Every row gives one point. Two turns around zero, p and q, are shown by what they do to some points. Write where each new point lands after one turn and then the other. Backwards means that the second turn is done in reverse. Each puzzle has new turns, and all numbers are rounded.

Turn p:
[21 -6 25] => [-18  16  23]
[-45  -5  42] => [-37  26 -42]
[  4  -8 -49] => [ 27 -42   3]
[ 20  19 -17] => [28  1 17]
Turn q:
[-44  30 -35] => [-38 -34 -39]
[24  6 39] => [-1 39 25]
[ 19 -16 -33] => [ 34  -9 -21]
[ 28 -28  39] => [25 25 43]
[-31  -6   6] => [-18 -23  13]
[  5  15 -18] => [ -1   3 -24]
Where do these land?
q, then p backwards: [ 3 31  3] => [-16   0  27]
p, then q backwards: [ 33   2 -10] => [  0 -28  20]
p, then q backwards: [-76   3 -11] => [  4  36 -68]
q, then p: [31 -5 22] => [14 33 13]
p, then q backwards: [  9 -30  -4] => [-31  -5   6]

Turn p:
[-28 -20   6  29] => [ 13  -7 -29  31]
[ 11  -2 -10 -15] => [ -8  10   2 -17]
[ 49  10  68 -42] => [ 36 -43  35 -68]
[  5  17 -10  19] => [ 2 11 18 19]
[-47   1 -24  27] => [-22   2 -22  50]
[  4  17 -42 -39] => [-49  23  12 -22]
[  7 -24  11  21] => [ 30   5 -16   5]
Turn q:
[-10   9 -21 -16] => [ -4 -11 -23 -15]
[22 -2 -2 12] => [21 11  4  6]
[-58  52  24   6] => [-73  21 -26  15]
[ -5 -64  43   7] => [ -3 -30  69  20]
[ 20 -12 -23  11] => [33 -6 -7  6]
[ 31  17 -21 -21] => [ 25  14 -17 -32]
Where do these land?
q, then p backwards: [53 -5 40  5] => [ 59  20 -14  20]
q, then p backwards: [-33  31 -50  18] => [-51 -47  -4   4]
p, then q: [-38  10  -7   8] => [ -2 -18  -7  36]
q, then p: [-1 23  5 28] => [-5  6 20 30]
p, then q backwards: [  7 -55  -1 -29] => [ 10  39 -36 -32]
q, then p: [ 13  -4  13 -30] => [ -8 -22   1 -27]

Turn p:
[-31  -1  24  14] => [-29 -24 -11 -12]
[ 30 -16 -16   6] => [26  8 -6 26]
[ 48  17 -59 -26] => [50 63 16  9]
[  7  12  22 -28] => [-5 -5 37 -5]
[-27 -33 -20 -40] => [ 40 -20   0 -42]
[ 4 11 22 30] => [-31  -4  -7  22]
[-30  10  27  43] => [-50 -17 -27   3]
Turn q:
[13 17 51  2] => [16 47 13 20]
[ 14 -38 -50 -21] => [  4 -41  -8 -53]
[ 24 -23 -12 -18] => [ 16  -5   0 -36]
[ 2 41 26 55] => [20  6 11 70]
[-32  18 -21 -18] => [-34  -8 -30   3]
[-22 -16   6  -1] => [-23   0  15  -4]
Where do these land?
q, then p: [ -7  56 -11  -6] => [  8  36 -45   1]
q, then p backwards: [-54 -38   3  23] => [-3 29 63 -8]
q, then p: [ 32  22 -26  25] => [ 31   5 -15  40]
p, then q: [ 39 -21   6 -54] => [47 40 33 -1]
p, then q: [13 -8 17  9] => [  0 -10  21   8]
q, then p: [-22 -11  12   2] => [-20 -13  -1 -13]

Turn p:
[-29   4  24 -11  28  21] => [  1 -20   3 -33 -19  31]
[ 11  24 -34  35  -9 -10] => [ 11  41  12  -1  32 -18]
[ -8   1  -3 -47 -19   4] => [ 24 -14 -35  12 -24   0]
[-40 -11  48 -10 -13   6] => [-17 -11 -14   7 -25  55]
[  2 -31 -33  24  -2  16] => [ -9 -12  -8  -3  50 -10]
[ 41  14 -23  42  42 -70] => [-42  51  39 -20   1 -67]
[ 22   0  20 -33 -28  33] => [ 33 -34   2  36 -15  10]
Turn q:
[ 38 -30  -7  12 -18 -27] => [ 17  11 -22 -23  -2 -47]
[  6  17  -2 -18 -32 -43] => [ 28  41  -3 -14 -29   2]
[-10 -29 -33  46   0  22] => [ -3 -47 -46  12   7 -11]
[  5  18 -10   4  45  11] => [-10  -1  12  42  24  -3]
[ 20  20  -9 -35 -28   0] => [ 35  26   9 -20  13  17]
[-56   1  24 -27  30  37] => [-56 -14  23   5   9  52]
[ 24  13  25 -12  48 -42] => [-19  45  34  27  -3 -36]
[-27  -9  11  30 -44  42] => [  8 -61  -8 -28 -19  24]
Where do these land?
p, then q backwards: [ 51  17   1  13 -23 -41] => [ 24  23  13   8  45 -43]
q, then p: [-20   3 -25 -28  13 -12] => [ 30  12  10 -25  16  10]
q, then p: [-10  -5 -29  12  10  -3] => [ -1  10  -2 -12  29 -11]
q, then p: [-13  45 -20 -34  39  -4] => [ 16  12  54 -25  19  32]
q, then p: [ 25  14   4 -28 -22 -20] => [ 27   6  21  11 -31 -13]
q, then p: [-17 -34 -17  22  32  65] => [-47 -36 -26 -48  32   2]
p, then q backwards: [ 18 -48  46  39 -15 -12] => [-37   6  21   0  65  23]
q, then p backwards: [-34   8  38   4 -33  26] => [-15   1  46 -10  36  25]

Turn p:
[ 21   2  11  -6 -12  -1   5  -7] => [ 18  -7 -10  13 -11   5  -6   1]
[-2  0  3 -1  9 15 17  7] => [ -1 -13  -5 -10   1   6  15  10]
[  1 -19   6   2   5  -8  -2   2] => [ 3  9 13  4  3 11 -2 10]
[ 16  -1 -19 -11   3  -1 -11 -11] => [ 16   6  -7 -11   9  -3 -20  -6]
[-12   7  -3  22   6 -12  36 -19] => [-18 -39  16   6   3  -8 -10  13]
[ 21  -2   5  -5 -10  -9   6  54] => [ -1  28 -25   3 -26  -2  11  38]
[  0  -1 -14  -5 -13 -19 -12 -10] => [  6  11   9   2  -4 -15 -21  -9]
[ 14  13   2  -6  11 -14 -18  -9] => [  9   9 -12  15  19  -8 -12  -6]
[ 18   4   5  22   1  32 -14   5] => [-12   0 -27  -5  -1  32   0 -13]
[-76  -1   5  -9  -2  18  -7 -13] => [-20  -6  46 -16   5 -17  43 -39]
Turn q:
[ -9   1  25 -20  20  -7  34 -25] => [  5 -10  26  20 -12 -37  20 -14]
[ 12  21   0   0   7  -7 -18   8] => [ -9  14  13  -2   5  12 -20  -6]
[ 10  -4   3  17   5 -24  -8  -8] => [  3  12 -12  10  -4 -12 -24  -4]
[ 27 -17  20  15  -8  16  -7  11] => [18 25 -7 18  8 15  6 22]
[  2  10 -29  -6  -8  11 -24  -5] => [-11 -12  -8  -9  -3  33 -10 -12]
[  1  -1  -8  10  14  10 -26   8] => [-15  18 -13  -2   9  17  -1  -9]
[-12  -6   3 -30 -16   4  34 -20] => [ 14 -40  16   7 -11 -15  21   2]
[-21  21 -10   4 -14  -2 -20   9] => [-29  -7   0 -19  -1  11 -14  10]
[  1 -10  10  20   6   4 -16   1] => [ -8  20 -17  10   2   2   0   6]
[-18 -12   2 -39   3 -18  34   0] => [ 13 -36  18  -3  15 -34  14 -10]
[  8  -2 -16  29  -8  12  16  22] => [ 20  18 -14 -30  -7   7   6  13]
Where do these land?
p, then q: [ -2  -9 -15   2 -17 -18  -2 -18] => [-14   3  -1  24   5   5 -17  12]
p, then q: [13 31 22 33 13 -5  3 -5] => [-13  10 -44 -20  -8  -6  12  -8]
q, then p: [ -2   6  12  -4  18  -2  -2 -26] => [-15 -13  15  17  -9   1 -10 -11]
q, then p: [-1 10 -3 11 -6 22 13  4] => [ 12  -8 -10  -4 -20  -6  13   5]
q, then p: [ 18 -14  -7   6  17  -2  -8  26] => [  5  -9 -24  -5  29  -9  -5  -4]
q, then p: [  0  16  -6 -20 -25 -13 -25  22] => [ 2 28  3 -9 22 19 29 -8]
p, then q backwards: [-30  -4 -18  20 -20  19 -10  -1] => [-19  35 -18  -1  22   5  -3  -7]
p, then q: [ 10 -16 -31 -12  10  -1  25  -6] => [ 6 -2 10 12 42 10 -4 -4]
p, then q: [-6  2  3  0 31 -5 15 34] => [  3   6  12 -36  19 -19  11  -5]
q, then p: [  7  -9  14 -29 -28  -2  10 -20] => [ -9  11   8   8 -12  39  -7  21]
p, then q: [ -8 -13  28  -7   6   6 -19 -12] => [  8  20   9  10 -27  -2  16  -2]

Turn p:
[-18  31  20 -24   3   5  31  43 -23] => [ -4  10 -58  -3  29   3 -30  13  14]
[-15 -53  41  -2 -19 -18 -30 -36 -10] => [ -7  53  32 -40 -18  16  41  -4   4]
[  4 -31  17  -2 -29  27 -16 -35  33] => [ 33  12  43 -14  -6  39  17 -13 -12]
[ 28 -48 -33   9 -10 -19  39  20  -3] => [-33 -54 -16 -31 -16  15  19 -21 -11]
[-34 -15  10  36  54  12   3 -25   9] => [ 28  -3  19  -6  25 -45  42  -1  30]
[ -9  34 -51 -31  -4  14  31   1 -19] => [-18 -19 -21  19  43 -10 -31 -10 -43]
[ 51  31  -8  41 -24  -7 -13 -39  -5] => [-25 -23  61  24 -16  12 -16  38   1]
[ -2  37  32 -18  23 -43   3  37  26] => [ 25  10 -48  -6 -33 -27 -26  39   8]
[ 27   7   3 -45  33   8 -12  -9 -24] => [ -9  17  10 -17   1 -28 -50 -27   3]
[-33   7 -33  34 -28  19 -36  43  15] => [  7  -1 -24  72  -9  24  35 -15   1]
Turn q:
[-46  29  52 -28  46  10  18 -40   2] => [ 53  47  46 -21  48   7   6 -18  17]
[ -4  18 -28  22 -39  27 -31 -23 -13] => [-19   9  -6   1 -47  33  42   1   4]
[ 31   8  -8  62 -31 -17 -23  21 -13] => [-20 -32 -41 -33 -37  15   9  10 -37]
[-21 -38  -6  -2  45  -3  38   2  42] => [  4   7   9  44  58   7 -36  -1 -20]
[ -7 -22 -11  -7  -5   8 -13  23 -36] => [-18  10 -38   2  -1 -15   6   6  25]
[ -3  25 -25  18 -37 -38  26  35   1] => [ 11  -6 -16   7 -36 -32   1  37 -47]
[ 40 -27  -8 -24  44  -6  36 -11 -14] => [-26  10  11   6  20 -31 -50 -43   2]
[ 25 -28  50 -27 -24 -14   9 -31 -38] => [-11 -20  10 -27  20 -49  35 -48  17]
[  9   3  -7  -6 -28  58 -14  31   5] => [ 18 -18 -30  29 -36  20   6  -7  37]
[-29   6  13 -24  32 -39  14 -23  41] => [ 15   9  56   3  46  -5 -13  24 -15]
[  5  26 -23  17  -3  15 -60  15  22] => [ -9 -16  -3 -11 -34  52  -5  37  18]
Where do these land?
p, then q: [-24  21   5  21  20   5  12 -24  26] => [  0 -22 -14 -16   9 -20 -40  -7 -15]
q, then p: [-22  27  42 -23 -57  13  -3  44  24] => [-14 -66  -5 -37 -46  36  -8  -7   6]
q, then p: [-29 -47 -11  -5   4  22  48  23  -1] => [-20 -39  22  34  -6 -44  23  18  14]
q, then p backwards: [ 43   5  -1 -36 -33 -29  20  28  27] => [ 40  26 -36  19  44 -18   1  -9  27]
q, then p: [ 26  37 -25  36  38  -2  21   0 -36] => [-25  49  16  40  10   6 -33  -1 -33]
p, then q: [-47  21 -42 -14  12 -16   6  17  -6] => [-35  41 -15 -14  -6 -10 -14  15 -38]
q, then p: [ 27 -12   0   4 -11  -4 -12  35   0] => [ -8  -1  -5   2 -19   6  27 -28 -19]
q, then p: [ 15 -35  27 -12  30 -27 -18 -34 -24] => [ 34  33  -8 -29  12 -50   3  -4 -15]
p, then q: [ 45  11  -4  14 -14   6  -4 -37 -34] => [ 34  -7 -12 -17  42  17  26  13  25]
p, then q: [ 23 -23  38 -60 -10  36 -10   9  36] => [-16 -19  39 -12 -48  17   7 -36  53]
p, then q: [-24  28  11  44  -4  38 -36 -47  16] => [ 47 -31 -18 -40  11  16 -32 -32 -33]
p, then q: [-33 -34 -39  31  26 -42 -23 -13 -29] => [ 20  32  13   7  25 -44  21  11 -62]

Turn p:
[19 16  2 -5 -6 17 16  2 -9 -9 18] => [  2  -3   6 -20  22 -15  15  12  11   5  -6]
[-20 -29  -7 -10 -34 -21 -29  29  -5 -29 -22] => [-11   2 -25  -1 -25  26 -16  12  -8 -57 -17]
[ 24  20   1 -16   4   9 -11  13  30 -25  14] => [ 15 -20  10   7  32  15   3  29   2   1 -21]
[-25  -6 -18  -4 -17  28 -31 -10 -20  19  -6] => [-25  -4  -6 -22 -11  -6 -17   1 -45  -3  17]
[ 11  -3  10 -36  -4 -39  31  -4  16  31  31] => [ 14  -8  -9  18 -16   1  29  31  41  16  40]
[ 16 -20  -6  12   5 -30  23 -25  16 -13 -18] => [ 19  18 -32  16   7  14  -7 -23  28   8   1]
[ 25  -5   4   6  26 -15 -22   8 -37  19  -7] => [ -7 -25   3  12 -18 -40 -28 -13  14   0  -6]
[  4 -44   4  -4   3  -3 -31  -1   4   4  30] => [ -6 -51  -9  -5 -11  21  -5 -12   3 -11  17]
[ -9  -3   4  -3   2  11  25 -11  24 -20 -31] => [  7  30 -15   2   3  25   9  -5  -5  19 -25]
[ 13  -1  17  24  -8   0 -30 -45   3   7 -10] => [  0   1   7 -15   8  15 -51 -18   6  19  16]
[-57  38   7  -5  21  15  19  14 -18  -5  20] => [-43  24  43  12   3 -10  43   3 -18  -1   0]
[ -7  13  18  26  11  28  21  48 -13   6 -27] => [ 17  18  33  -9 -25 -26  18 -14 -17  -5 -43]
[  4  22 -36  15  -3  -1  19 -18  10  14   7] => [ 18  20  -7   7  30 -18   6  -4 -13   8  27]
Turn q:
[  1 -27  16 -10   3 -15  -1  15 -20  11   8] => [-12 -18 -13 -24   8  21   5 -15   2 -14  -1]
[-21  14 -11 -27  -9   3 -21  12  -8  18  17] => [ -3  -6  -5   9 -10  14 -33  -5   3 -17  32]
[  3 -11 -25   8 -21  22  16   3 -10  15 -42] => [ 19  10  -8  27  -6  -5  11 -28 -38 -11 -18]
[  2  29  13  -5 -12 -18  27   9 -19  16  30] => [  7  18 -13 -45  -1   2 -17   4 -11   4  29]
[-47  15  14  14  37  30 -18 -28 -20 -32   4] => [  7  19  57  16 -10  20  21 -11  45  12  22]
[ 31 -40 -33  43 -23  20  -2  -1  -3 -11 -18] => [-24 -12   4  28  -7 -11  40  -5 -52  10 -27]
[ -5  17  11  -3  14 -19 -12  -7  14  24  -2] => [  9  -6 -15  -8 -16  -8 -20  -2  28  10  -2]
[  6 -15   3 -28  -2 -13  12  -5   7 -14   9] => [  7 -16  -5  -7  32   5   0  16   1  -7   2]
[  7  -5 -17  16 -32 -13  -1  -9 -26 -16 -22] => [ -7  -6  11   5  15 -27  11 -31 -31   8   5]
[  8  32  19 -41  23   6 -13 -12   7  27  22] => [ 28 -14   3 -20 -25   6 -34  26  29 -19  13]
[-29  -1  37  23   8  30 -19 -13  22 -35  -3] => [-14  24  22  22  -3  -9  40  10  48  -6   5]
[ 20  26   7 -16  20 -18   5  32  15   1   7] => [ -8  12  -5 -25   5   0 -40  21   9  -5 -20]
[ 23 -35 -34  26  -7 -16  27   6  39  -5  -9] => [-11  -5 -32  21  20  -4  16  20 -32  33 -38]
Where do these land?
p, then q backwards: [ -6 -16 -11 -34  19  14  -1  -6  -2  18  12] => [  9 -23 -14  22 -15 -10 -10 -15   9   9  22]
p, then q: [ 15 -12  11   1  23  18  21 -27   7  20  -4] => [ 28 -21 -31  -4 -26   3  -3   0  -8   5   1]
p, then q: [ 19  -2 -11  10  -7   0   0  -6  26  17  12] => [ -6 -21   4 -17 -13   9   2  21 -14  -1 -11]
p, then q: [  7 -14 -12  28  23 -17 -14   6  27  -1   9] => [ -4 -19  19  -2 -15  -6  38  11  -5  16 -13]
p, then q: [ 22   9  -5 -35  -6  -1  22 -15 -18 -32   7] => [  6  17 -17  24  12  23 -34   4   9  14 -25]
p, then q: [-47  44  26  -2 -60   0 -10   4  -7 -11  -7] => [-15  50  28 -14   9  -5 -29   7  29 -48  30]
p, then q: [ 14 -24 -14 -54  19 -11  -9 -25  13 -16 -18] => [-14   5 -15  50 -26  27  -8 -18 -28  16 -13]
p, then q: [ 10 -20 -11  23 -18 -20  -8  -8  -1  11  -2] => [-10 -26  17   7   1 -11  -2  25  -7   7  13]
p, then q: [ 19  23  -9  30 -18  48   1 -10 -15 -16 -13] => [ 29 -26  25 -19   7   2 -37 -17  25 -14 -14]
q, then p backwards: [-76  23 -10  26  14 -16  -9 -10  -9  -3   9] => [-12   0  27  19  21 -34  25 -62  12  21   2]
p, then q: [ 30   5  29 -18   0 -13 -13  22 -14  17  -3] => [-31  -9 -35   7  14 -20   0  -2   5 -18 -14]
q, then p backwards: [-12   6   3   2  18 -18  30  52 -12  16 -12] => [ -8 -13   3  20 -20  13   1 -29   1 -37 -39]
p, then q: [  4 -22  15  24  -8  17 -11  23   4 -21   8] => [ 19 -13  19   9  22  -8  22   3   4 -25 -12]

Turn p:
[ -9  -3 -43 -21 -27  -9 -23  -3   3  -8  -8 -23] => [-22 -23  19  21   1   2 -18  -2  17 -26 -21  29]
[ 30   4   0  -1  10  12 -15  -3 -23   7 -18  -5] => [  8  12   5  -5 -19  -5 -35  -9  -9  15  -5   4]
[  1  -8 -14 -23 -14  -5 -23  15 -13 -32  18  -8] => [ -7 -16   1  23  -1 -22 -21  -2  15 -34  -8 -13]
[ -4  11  28 -21   5  37   0  -5  -7 -21 -10  -3] => [ 19  -1 -24  -9 -21  20 -20   3 -14 -24  17 -10]
[ -6  -8  31  18   9   1 -23   2   4   2 -21  -5] => [ 18  18  13 -19  10  24 -14   4  12   4   1 -17]
[ 16 -14  28  29 -16  26  15 -12  12  19 -18  11] => [ 19  30  10 -41  -9   2  12   7  -2   7  25  18]
[-18 -39 -21 -25  45 -35  37 -23   9   8  31  24] => [ -1 -38  18  24  31 -19  43  21 -56  16  -7 -17]
[ 21  18   2  17 -12   4  -8   9   7 -31 -25   5] => [ 14  24 -13 -16 -12  -2  -6 -19  15 -18 -26   5]
[  4  10  18  59   9   3  19 -41  -1  20  10 -11] => [ 24  25   3 -10  25  12  20 -36  -6  36  35  20]
[ 22  15  29  12 -15  23 -23   3   4   4  11   6] => [ -9  35 -11 -21  -4  -4 -19  -9   8  -9  24  -8]
[-16   4 -16 -21 -28 -34   3  11 -33  -5   6  -1] => [-14 -18  16  43 -26  -8  12  -3  23  -6  -7  -8]
[-58 -10 -48   2  40 -17  41  13  15  36  33  43] => [-18 -19 -21  43  41  -6  59  57 -24  42 -11   8]
[  1  20  -6 -35  -5 -18  -8  10  18   2  -4  -3] => [-37 -14  -3  -2 -11  11  -1  -3  -1 -12 -21 -10]
[ 16   1  14  10  -2  12   8  23   4  -1  -4 -30] => [  8 -13 -12 -30  -5  -5 -13  -9  23   9   7   0]
Turn q:
[ 29  27 -12  22  36  -5  10 -12 -22  -4  18  16] => [-20 -14  -2   6  60 -14  -8  -8  15  -2  -1  -9]
[ 26 -28   0  -5  11 -21  -3   8  41 -10   6   4] => [ 30   6 -17  -7  -2 -36  21  10  14  25  -1   0]
[ -7 -17  -6  16 -25 -27 -12  15 -24  -7 -10 -11] => [ -2  17  18   4  -9  -3  -5  16   1 -10 -20  41]
[ 4 30 -6  9 21 -5  0 11 22 28  8 12] => [-12 -17  -4  -6  24   7   7   1  -6  39  18  -3]
[ 23 -25  12  -6 -15  40 -18  18  17   1 -22   5] => [ 30  25  13   2 -25  -3  -4 -30  -9  24 -18 -21]
[ -3  14  17  17 -28 -23  -2 -41  -3 -30  -7  26] => [-15  16 -36  23  -6 -13 -38  -6  17 -16  18  24]
[ 15  26   7 -39  -6  30  19 -14   4  13  -3 -19] => [-11  20 -10 -25  -1  24  10 -14 -11 -11  15 -43]
[-12  24 -14  -1  -5   9 -24  12 -13 -24 -21 -11] => [ -2  10  -4  12   5  21 -25  19 -26  -3 -26  -3]
[-29  23  -6  20  -7 -19  30 -16 -26  -8  24 -27] => [-24 -15 -13   7  20  26  15  10   2 -45   9  31]
[ 10 -33 -14  -7  -6  -8   2 -41  13  22  23  14] => [-10  -9  -3 -11 -16 -52  16 -18  -4  -9  26   2]
[ 32 -21 -33  17  39  31 -17   9  -7 -17 -24  -4] => [  8  -8   8  10  20 -26   0 -14 -10  12 -63 -28]
[-24 -20  26  -3  22 -29  -9  20 -23  32 -19  26] => [-16 -21  45   0 -23   0 -14  24  37  24   4   8]
[-10  15  20   4  11  12   1  21  39  -1   3 -30] => [ 19   0 -17  15  -2  34  32   9  -5  23   4 -12]
[-16  22  26 -17 -18  12  -9 -17 -23 -18  22   3] => [  2  12   3  19   0  18 -24   4  -5 -35  32 -11]
[-37 -37 -18 -29 -28   3  33  27   3  23   3  -5] => [ 21 -22  21 -50 -43  16  18  -1 -10 -15   3  21]
Where do these land?
p, then q: [-17  70   2 -45  12  -7  -1  -5  -8   0 -23  23] => [-17  -4   0   7 -17  33 -18 -39 -50 -28 -36  21]
q, then p: [-23 -10  -2   6  -1 -20  26  -4  -2  12  14 -10] => [  8  -7  -5  -2   0 -18  26  23  -9 -21   2  -3]
p, then q: [-22 -15 -16  24   3  -8 -10  11  -7  -9  16  40] => [ -6  -8 -13   2  36  21  11   8  20  27 -17  15]
p, then q: [ -1  -9  35 -11  11 -34 -17  23   3  -5  -7 -15] => [  3  20  -6  11 -27  13  40  10  -6  -3 -11 -23]
q, then p: [  3 -13  10   8   0   5   9  31  -7 -37 -19 -16] => [  8  19 -11 -36 -18   3 -13  -4  -4  -4 -27  17]
q, then p: [ 44  67 -15   6  25   4   2 -76  -6   4  19 -20] => [ 24 -52 -29  65  58  32   3 -13  -3  27 -15   8]
p, then q backwards: [-15 -23 -11  -4 -17  12  -2 -10  17  11 -56 -13] => [-32 -10  -5  -3 -17 -19  14  48 -28   1  -7  -8]
p, then q: [ 46 -20  30  17 -26   6   8   2  -3   2  -8  -5] => [  0  35 -14 -17  -4  -8  -1  22   5  -8  46  -9]
p, then q: [ -4 -15  -2  -5 -14  17   4  26  49   5  -8  21] => [ 31 -13  -4 -36  -2  23 -17  30   4   4 -10 -10]
q, then p: [-18 -13  -4  11  20  28   2 -29 -15  10  25   3] => [ 40 -13  24   4  22  -7  12 -13   3 -12  16  -6]
q, then p: [ 38 -13  -9  -8  12  -9   2  19 -13   0  17   6] => [ -8 -12  -2 -19  -3  10   2 -15 -20  14 -16 -33]
p, then q backwards: [-22   9 -13 -20 -15  -3 -11 -19  -3  -7  20  -3] => [-19  11   9  20   1   6  -4 -23 -19  -1  16  -9]
q, then p backwards: [ -8 -15  -4  23 -11   8 -11  32  -5  15   9 -10] => [ -4 -13 -17   9  -1 -15  12 -32  -6   8 -23  -1]
